Each wall is flat, endless, passes through zero and stands at right angles to its row. A trip goes straight from one point to another. List the walls that it crosses, first one first.

Walls:
(1): [-27 -50]
(2): [22 -1]
(3): [-17  40]
(4): [-21   8]
Trips:
[ 42 -36] to [61  3] -> 1
[29 23] to [4 5] -> none
[-21  40] to [-73 -80] -> 1, 3
[-83 -19] to [19 11] -> 1, 2, 4
[-9 21] to [   8 -101] -> 1, 3, 4, 2

Walls:
(1): [-33 -16  14  26   4 -30 -84 -26  20]
(2): [ 37 -38   2 -22  13  87  40 -31  38]
(3): [-99  -4  54 -15  24 -12   7 -45  42]
(4): [-18 -19   9  44 -11  33 -10 -16  -3]
(5): [ 16  42 -17 -64  18  70  50  -9  50]
(6): [ 61   3   8 -38 -37 -37 -61  10  -3]
(7): [ 27 -39 -12 -47 -55  82 -66  52 -12]
Trips:
[ -9  -1 -18 -46 -33  31   0  34  23] to [  5  31 -76  73  48 -42   8  38  21] -> 6, 2, 7, 5, 1
[-19   6 -31 -22 -33 -55   1 -63 -21] to [-15 -58  32  44   7 -60 -53  -9  33] -> 4
[-15  69 -83 -60 -71  45   6 -31   9] to [ -2  13 -17 -11  -6 -24 -31  -7  -2] -> 2, 1, 5
[-47  40 -45 -30  41  29 -26  -5 -29] to [-12  18  13 -15 -52  18  -8  92  28] -> 1, 3, 6
[ 20 -29 -24 -32   7 -66 -70  -8 -54] to [ 11 -13  31 -13   4 -14 -41  -7 -20] -> 3
[ 12  44  69  -6  12  14 -53  19  52] to [ 67 -10  47 -58 -77  46 -37  45  58] -> 2, 3, 1
[-71  -6 -65 -38  60 -94  -6   5   1] to [ 25  46 -35   4 -36  24 -24  59 -23] -> 6, 3, 7, 1, 5

Walls:
(1): [  4 -40 -14  17 -42 -36 -35  60 -68 -30   0  27  -7  16   2  24 -11   6]
(2): [ 31   1  57 -37  -6  13  23 -70  44 -46  -3   1  54  -6  22 -32  36  64]
(3): [ 24  43 -52 -40   9  13 -31  10  20 -56   7 -17 -42  -2  20  41  41 -10]
(4): [ 53  23  44 -14  16   7 -49 -12  19  -2   6   5   2   5   6  11  20  18]
(5): [-16 -42 -17  28  -1 -44  55 -43 -25   9  42  46  38 -14 -65  69   6  93]
(6): [ 10   1 -11  -6 -12 -21  90 -42  70 -64   1  17   1  -1  44 -14 -41 -14]
(7): [-55  41   8 -74  27  30  21 -49 -33  56   9  40 -16 -63 -21   3 -48 -29]
Trips:
[ 23   9 -11   9 -34  40 -28 -56 -21  24 -10  17 -28 -20 -33 -23 -12  57] to [-16 -60  -8  31 -32  -6 -58  10  36 -70  21  64   1 -12 -21 -73 -49  -3] -> 1, 7, 6, 4, 5
[ 30   3 -31  31  -6 -21 -21  23  32 -53  30 -21  71  -4 -50  -1 -32   8] to [ 11 -43 -16  -4   3 -18 -25  47   0 -40  -5  22   7  49   4  -8  24 -45] -> 2, 5, 4, 6
[  4  27 -32  33 -11  44 -77  19  13 -21   1 -21  27  24   1  56 -25 -20] to [ 67 -26 -16  -3 -54  11 -38  -2  40 -29  -5  -1  29  13   5 -20   7 -18] -> 2, 6

Walls:
(1): [  7 -24  -2  33  28 -21 -26   2  -6   8  20  57  20 -41  -7  43  -6 -16
 -29 -42   5  -9 -28 -23   7 -37  26  -6 -87  18   6  15  43 -17 -28 -31
  -7  19  43 -18 -49  36  29 -22  22 -22  14  52]
(2): [-18 -18  35 -42  47   5  55 -61 -67 -29  41  26 -12   8 -13  -9 -15 -26
  43   0 -28  41  -1 -23  -4  10 -33  17  77  16  52  37  19   9 -23   7
  15  28   4 -45  30  -2 -16   4 -35  28  -3 -12]
(3): [ 53 -10 -17 -41 -12  11  -9  29  14   0 -31  21  24   7  61  31   8  46
 -26   4  11  28  22  -7 -16   6 -38  71   9   8  10 -29  69 -32  34   5
  -6  57 -11   7  39  32  71  24   8 -16  41  11]
(4): [ -4   8  15 121  33  27 -30  20 -29 -22 -29 -60  48  26  35 -16 -21 -12
  11   9 -17 -41  -2  -7 -28 -64  32 -89 -14   2  12   6  29  14  36 -12
  12  16   1 -49 -23  16 -14 -36   6  -8 -35  43]
(5): [ -4   6   7  14  -7   2 -11  28  19   6  11 -14  -6   5 -10   7  11  -1
  20  58 -24  28 -15 -25  40 -11 -19 -26  10 -36  27 -14 -11 -26  18   4
   0  65 -47 -28 -31  24  -3 -57   6 -47  -7 -48]
(6): [ 26 -37 -32  -1 -55  24 -38  -9 -33  28  14 -16  15  32 -28 -11  27  50
  16  15 -20  50  48 -11  11 -33  15   6  10 -49   9  37   1  13 -26 -44
 -10 -12  -6  21  19   1  -5  40 -44 -23 -18  37]
(7): [  5 -12 -28 -20  54 -20  15   5 -14   3  -3 -25  20 -26 -33  14 -13  24
  -3  -3  14 -39 -23 -38 -47  21  -8  -8 -18  -8  30  30 -32   0  12  10
 -29   4  -8   7 -37  16 -28   5   0 -33 -20 -25]
(8): [-28  12 -15  -3   8   2 -21 -50  25  32 -23  30  38   3  24  24  -6 -67
   7  44 -18 -79   1 -32   2 -27   1 -48  -7   3  -4  53 -54 -14   9  -4
  -2  38  -1  20  32  15 -16 -23  -1  35  11  27]
Trips:
[  5  15 -39  10 -33   5  -2  17 -10  19  17 -26  43 -24 -22  -2 -11  -5
 -41   3  27 -37  12  22 -12  -7  55 -57  34  23 -35 -27  -7 -29 -16  38
  43 -47  14   1 -55  13  -5 -32  13   5  43 -29] to [ 43   2  22   4  -5  28  14  11 -34 -13  10 -42 -20   8  -5  48 -68 -25
  31 -41  27 -17 -22  17  51 -49 -29 -16 -31 -38 -60 -13   9  38   4  23
 -10  -9  29 -24 -46 -10  72  18 -24 -49  12 -12] -> 8, 7, 5
[ -8 -12   4  17  21  25  13  -7 -34   4 -15 -23 -16  15  -3 -16   6   5
  -5 -66 -16   9 -32  24  57  -5 -42 -16  15  14 -32  38  45 -10  15  -2
  52 -36  24 -33   8  32  38  22 -18 -16 -38  52] to [ 11 -19 -22  44  18  33  10  58  15 -14  22 -46  -6  -8  -5  21  24 -33
  10  -7  46  25   8  24 -46  31 -21  68 -39 -32 -22 -24  11  -1 -23  10
   9 -18  15  14  12 -12 -21  16  44 -18 -58  -7] -> 3, 2, 7, 6, 1, 4
[ 50 -19  20  13  36  30  -4  13  11  10  15  12   3  12  26 -11   5   0
   3   3 -20  63 -23  26  27   1 -52  13  30   0 -15 -24  27  24  -7 -11
 -20  39 -70  10  16  48   6  37 -24  -8 -30  31] to [ 15  24 -12 -14 -28  28  -2   4 -35  18  -6   6 -33 -20 -22  23 -46 -23
 -13  15 -12 -19  -4   5   0 -16  -2  23   3   1 -14 -55 -22 -34  29  12
  35 -19 -35  -3 -52  -6 -19  49  18   4  -1 -44] -> 6, 2, 7, 3

Walls:
(1): [-11 -21 -27 -14 -59  27  63 -20  -1  10 -70 -35   7   4  27  40  52  25
  -3 -49  -6  -5 -13  13  60  -9 -34  31   9  59  19 -20 -19   6 -12 -42
 -67  26  19 -66  27  -3   7 -20  -4 -18  39  56]
(2): [-34 -21  61 -33 -90   8 -45 -50  32 -72  43 -44 -10  17  16 -32  67 -19
 -35 -17  43  37 -19 -63  18   9 -21  31   3 -12 -28  50  16  38 -20  16
  32  28  -4  19 -46 -70 -12 -61 -16  10  23 -51]
(3): [-35 -10   9  27  32  17  56  27  -8  25   9  52  -6   1 -36 -42  37 -18
 -47   8  -3  42  28  10   7  10  16  13 -31  61  -2  41 -88  -5 -20 -99
  43  74  32  49  24  19  -6  70 -11   1  -9   5]
(4): [ 31  11 -66  -9  20 -48  35 -40 -43 -63  17  18 -78  42   1 -32 -21  -2
  35  12 -21  37  23  -7 -25  13  23  40   0  11 -22 -32   2   8  29  27
  14   5 -32  31  -2 -21   1 -58   2 -61  13 -24]
(5): [-64 -31 -26  30 -11   7 -38  -1 -77  32 -14 -16  48  29 -21  24  20  11
 -53  23  -9  16 -43  19  -8   4  92 -16 -16  21  -1 -51   8  76  92 -40
 -58  29  28  71  73  24 -15  41 -11  27   4  42]
(6): [ -55  -24  -15    4   83  -27  -95 -102    8   26  -30   32   14  -56
   76   94   23  -26   36  -10  -39  -10   99   -2   59   -9   58  -29
   30    0    1   62   10   39  -29  -61  -10  -11  -11   16    6  -53
  -30   -2   19  -39    5   69]
(7): [ 36 -69  29 -41  15  20  18  -6 -35  48 -49   7  -3 -50  10 -17 -80  17
 -16  30  59  45 -47 -80  -8  70  33 -38  39 -25  40  23 -62  42 -47  10
  67  10 -59 -44  37 -13 -40   5  25 -61 -13  71]
(8): [ 28  27   8  55 -41  27 -15 -30  32   6  38  40 -40  -9  59  -3 -75 -39
 -11 -25  -7  23 -15  20 -44  23 -29 -31  40  -5  26   5   8  38 -53 -11
 -35 -86 -11  -5 -37   6 -20 -22  -6  94 -35  21]
(9): [ -36    8  -27    7   17   63   29  -21    8   13    4  -48   -3 -108
   -1  -11  -48   34   -4   38  -35   26   -2    5  -14    6    6    7
  -19   36  -14  -58  -50   73  -69   17  -22  -14  -54   36   68   19
    3    1   53   46  -67   -6]
(10): [ -31    5   41   -1  -64   11   18  -28   30   89    1   34   -4   11
  -17   21 -111    1   30  -28   22  -21    6   -2    5  -61   94   22
   16   18  -17   -9  -20   -4   39  -24   43   -8  -10  -20  -39   21
  -21   12  -72  -44  -13   21]
Trips:
[-19  56 -19  73  16 -50   8 -24 -11  21 -23  19 -60  39  -9 -68 -14 -15
  12 -56  64 -15  53  33  40  16 -17   5 -22 -82 -17 -38  29  -1  36 -18
 -80 -23 -41   3  63  -4 -44 -44  64  23 -16 -16] to [-98   1 -61 -32  10 107 -19  21  -1   2  47  23  -1  24  -9  33  53  72
  15   8  30  -3 -39   5 -44 -66  17  39  24  -7 -65 -30  32  11 -80 -13
  21  23   6  54  28  22  11 -11  52 -23  -8   9] -> 8, 1, 3, 2, 4
[  2  68   5  54  15  17 -16  32   0   2  -7 -33  11  -9 -52   6  62  -1
 -17 -17 -66  -4  99  13  31 -54  46 -21  35 -18 -29 -44  -6  23  31   3
 -14 -39 -55   2  18 103 -43  40  18 -45   3 -26] to [-10 -11 -53  33  33  68 -70 -31 -32   3 -52  59  32  34 -24  13   9 -31
  41 -76  10 -66 -69  39 -15 -40  49   7 -25 -67  -5 -18   5  67 -30 -13
  -9 -44  36  38 -35  18 -43 -38  19  -1  48  -7] -> 3, 8, 9
[-48 -54   9  30 -41 -57 -56 -65  33   6  21 -42 -33 -20 -58  22  46   9
 -28  43 -51 -36  47 -17 -47  -7  34   5 -17 -25  32 -14 -30  40  25  13
 -45  36 -15 -11   9   8 -77 -48  40 -48  54  36] to [-33  34   0  -2  -9 -12 -37 -17 -19  72   3  35  18  89 -68 -11  -3  21
  -3  11 -64 -60  26 -20  42  19  27  16 -28  -8   2 -42 -67 -36   5 -29
 -68 -44 -32   7 -59  16  11  36  18  34  48 -31] -> 7, 9, 2, 3, 4, 1, 6
[-50  -1  31 110 -65  64 -53 -30  60  20 -20 -53 -24 -31  23 -30 -61 -73
  -9   1 -70 -57  27   2 -28 -11 -10   5  45 -25  37 -11  51 -14 -32   8
  12  20 -27 -38  49   4 -71  61  30 -19 -60 -32] to [-10  -8  14   1 -18 -36 -39  61  13 -66  22 -10 -45  18 -22 -26 -60 -51
  13  29 -89   4 -23 -51  71  16  30  50   4 -36  24 -33  33  31 -15 -32
   8 -17 -25 -20   5 -76  57 -15  31   2  -5  36] -> 2, 4, 10

Walls:
(1): [-30 -41 -23 -67  22  56  26  15 -32  64  19 -67  22 -28  11  37 -24 -61
 -35  42 -41  12 -19   3   5 -47   1  40 -27   6  17   1  -7  56  -9  49
  -4  29  35 -28 -62  31  33  -3   1  41 -37 -13]
(2): [-68 -26 -73   7 -40 -60 -54 -27  -5 -10 -47  40  20  30 -12  -8  16  79
 -62  25 -55 -11  35  28  36   6  63  11  17   8  20  16   0  -8  38 -54
 -59 -28  21 -59  51 -47  24  -7  38 -12  -1 -19]
(3): [   1   -3   -4   31   39   -1   -7   -4 -115  -17  -50   22    8   37
   18   41   73  -10  -32   60   48    6  -48   45   16   30  -30   62
  -36    7  -10  -18    1   32  -33   60   34   45  -55   48   27   -4
  -28  -30   -2  -12    8   -7]
(4): [ 19  -1  22  17   4  20 -35  23 -49 -22  27  -3 -27 -32 -50   5  38 -34
  42  48 -44  -1  23  -4  48 -37 -36 -26 -88   0  19  -8   5   3 -21 -29
  23 -23  -5  32  -5 -31  -9 -19  -1 -32 -80 -30]
(5): [ -46  -23   -4   37   -7   94   -4   -3  -49    8   25 -116    4  -12
   10   -2   62   11   14  -46    8   -9  -15   31  -55   21  -23  -25
   27  -48  -14   75   14   38   54   43   34   12  -10   59   28  -67
    3  -64   66  -77  -11   -3]
(6): [-23 -60  -8 -13 -41  19  28   5 -62 -55  29 -66  68 -28 -15  26 -42  12
  50  22   3  10 -49 -19 -26 -44   8 -43 -20   0   1  23  23 -48  39 -44
 -15  -8 -38  -4  25   4 -46  11 -74  71 -64 -11]
(7): [-49  -4  -8  71  44  -8  24 -28   7 -57   1 -30   2 -49 -14   9   0 -26
 -46  14  -6  25  12  58  66   9 -50 120  51  17 -35 -18 -68  46 -82   6
 -41 -66  42 -28  24 -63   2   1 -50  83 -16 -75]
(8): [ -1 -37   4 -26  -2 -30  22 -25  26 -30 -12  12  10 -45  21 -49  16 -56
  31 -23  16  -4 -10  40 -23   3  11  18  56  11   3 -27  20 -15  24 -36
  46  57  -2  35 -58  26  24 -28 -15 -92  20 -16]
Trips:
[-27  -6  30  54  25  67   2 -24  11  13 -14  19   6   3   0  34  17  52
  14 -53   2 -75 -51  37  73   7 -28   7  -5 -44  -5 -54 -18  14  32  24
  42  58  53 -15   0   7 -21 -18  -8  61 -59  -1] to [-43  -5  62 -17  65 -22 -17  31  21 -15 -64  46  23   2 -31 -51  10 -23
   4   3  44   6 -45  28 -13  42  35   0  29 -41  14 -27 -15  19  -4 -31
  52  49  33 -43 -19  17  46 -54 -23  19  49  45] -> 6, 4, 8, 5, 1, 7
[-44 -22   5 -35 -21  18  -3  59  74  73   5 -49   5 -47  -5  -2  28 -29
 -25   4  25  22 -15   0  30 -43  19 -17  37  12  16  -9 -25  25  47  33
  30  18  -9   9   8 -31  51  30  -1  39  -6  46] to [ 71  45 -13  12 -35   3  13 -16 -25  28 -11  21 -48  67 -47 -72 -11 -14
  56  32  49  20  26 -25  18  37  10  16   0 -13   6  54 -42 -15 -20 -16
   3  20 -53 -25 -62 -13  34  33 -16  23  42  28] -> 8, 5, 1
[-17  -3  75  86  -7  -8  11 -24   8 -15 -27 -18  46 -72  -2 -29 -33 -20
 -12   6   1  34  30 -56 -34  13 -55  11  51  10  14 -35  92 -51  21  77
  26  31  43 -88  44 -15  45  45   0  53   2  26] to [ -39   -3   20   49    8   35    1  -16    7   21  -29  -13  -28 -113
   10   20   -9  -16   34    4    4  -39    1  -36   47  -14  -31    8
   -3   14  -35   31   66   43   54   33  -62  -24  121   74  -22  -14
   -1  -19    1   15   15   -6] -> 1, 5, 4, 6

Walls:
(1): [-28   2  65 -11  -5  20  -3  35  -6 -18   4  35  34 -14 102  62  -9  30
 -20 -32  40 -16 -19  17   3   2  10 -34  55 -20 -16  87  33 -30  10  60
  24 -37 -12  22 -43   0 -17  23 -12  40  41 -57]
(2): [ 13  71  13  27  -1  -6 -27 -71  31  14 -57  30 -68  19 -34  22 -73 -29
  -5  41  32  -4  22 -15  13  -2   5  28 -25   7  30   5 -46  67  43   8
 -38   8  13 -14 -42   3  38 -39  33  21   9  16]
(3): [  21  -59   74   41    4   28  -52  -26  -26   29   10   15   27   36
   -7   11   23   -6  -19    6   -5   34  -40    8  -27  -44  -10  -17
  -26   31   32  -22  -15   40   84  -11    0   -5   31   -2  -58   41
   18 -100  -14  -27  -28   25]
(4): [-63  53  24 -66   1 -36  16   6  75 -45 -20  17  47   6 -50  -9 -10  23
  30   7 -22  -2   1  -6 -22 -17  51 -50 -46  -4  61  52 -45  21  -6 -40
 -21  35 -28  -7  37  56 -49 -19  -5   7 -29  34]
(5): [  -3   -2   20  -65   59  -51  -16   12    6 -106  -10  -29  -17  -31
  -28   19   48   20   17  -54    2   22   14    3   19  -57  -10   47
  -61   -8  -15   -4    4   43   13   13   -6   33  -16  -85    8  -87
   44   -4    8  -58  -37   15]
(6): [ 52  22 -36 -22 -41  11   3  15   8  59  20   7   1 -19 -32  17  74   8
   0  -8  28 -47   2  57  43  78  -2 -14 -63  32 -14   3 -54 -72 -57  -6
 -89 -33  16  38 -24  -8  13  26  49 -36  22  -5]
(7): [ 25 -28  -2 -27  29  18  -9 -27  -2 -39  38 -27 -40  -1  -3  85   9  22
  24  29 -47 -53   1  -7  87  -1  51 -36 -32 -75  31  49 -50  12  -8  32
  31  -8 -54 -12  30 -29  20  15  33  37 -47 -57]
(8): [  0 -35 -36  42  15  11 -17 -75  27  53  21  50 -29 -13 -53  -3  27  36
 -96  63   1  10  53 -20 -17 -17  39  38  -5 -42 -57   7  42  12  10  -1
   3 -73 -14   5   4 -11  28 -10 -13   9  -3 -12]
(9): [-40  16  -5  45  -7  16 -30  19 -48  -5  16 -24  22  15 -14   8  13  59
  15  -5 -18 -14  45  28  72  10 -26  81 -66  11 -36 -46 -14 -23 -38  -5
   6 -91  42   0 -16 -30 -18  22 -12   6  -3  44]
(10): [  0 -19   3   1  33  10 -40   1  38   6  -1 -44   8   3  11  39  61 -37
  10 -40  59 -32  10   2 -29  46  39  21  27   1 -26 -19 -64  46 119 -32
  41 -34 -40  17  39  33 -30 -14 -35 -30  35 -23]
(11): [ 14  26 -14 -35  22  41 -38  37   2 -10  13   0 -29  76   4  22 -47  14
  19  -1 -20 -13 -62  -3 -41 -19   0   0 -75 -24  21  16  16  -1  36 -13
  -5  16  56  36 -43 -13   1 -66 -10   8  -9 -15]
Trips:
[ 19   3  54 -15  60 -14 -34 -46  15  29   3 -39 -48  38  84 -31  -7  71
   1  -4  18 -36  45 -10 -25   0  12 -13  81   0 -19  30  18 -22   6  64
 -19  37  22 -36  -2  -7  16   0  48   0  -5 -36] to [ 28  11  -5 -34 -13  54  -9 -84  16   5 -13 -44 -23  38 105   6  57 -10
  61 -15  42   7  63 -81  10  33  30 -16  85  22 -18  -6 -27  10 -13 -63
  13 -42 -50 -38  -7  23  47 -51 -14  57 -13 -72] -> 10, 5
[ -2 -55  31  24  10  -9  40  57 -69  31   7  42  57 -11 -26 -21  -4  -8
  60 -20 -14 -16 -13  18  29 -27  -6 -54  25 -28 -19   2  45  11  51   5
  25  -5  52  -3   9  67  -7 -41   1  58 -27  37] to [ 48  -4  34 -31 -51 -27 -32  60 -43 -13  26 -11 -51  28  -7 -60 -21  23
 -28 -47  -1  20 -19  21 -35 -11 -20   7 -20  28  11  28 -37  -9 -11  17
  33 -60  67  -3  42 -54 -27 -21 -10 -16  39 -11] -> 9, 4, 5, 6
[ -5  14   6  47 -12   0 -64  13 -17  37 -29  27  38  41  11 -26  13 -31
 -12  51  26   4 -29   5 -38 -42 -10  27  54  -3 -60 -31 -39  49   4 -58
  39  24 -20  -3 -24 -27 -17  23 -23  86 -28 -35] to [  3 -18 -13 -68   2   1   9   5  48  80  -1 -60 -64 -37 -15  -1  -9 -36
  17  43   4 -47  72 -17  20  52  27  57   0   8  -6  15 -21 -50 -20 -13
  14  45  20  39 -20  21 -55 -38  11  67  20 -32] -> 1, 3, 11, 6, 7, 4
[ -9  17 106 -17  -4  12 -34   7 -10  -8 -56  24  80 -42   3   2  28   5
  -3  42  54   4  22 -73  16  35   2 -10 -19 -37  -1  34 -42  14  -7 -38
  34  -6  25  54  45   5 -13  39   0  97  32  30] to [ 60 -24  -3   8 -48  13  41  -3  30  25 -53  15  28   0   1 -15 -36  11
  34 -84 -17   4   1  86  13   4  70  36  32  -7 -24   7 -20  63  -8  10
  30 -15 -17 -19  11  47  13 -23  36 -62  30  42] -> 7, 6, 3, 9, 1
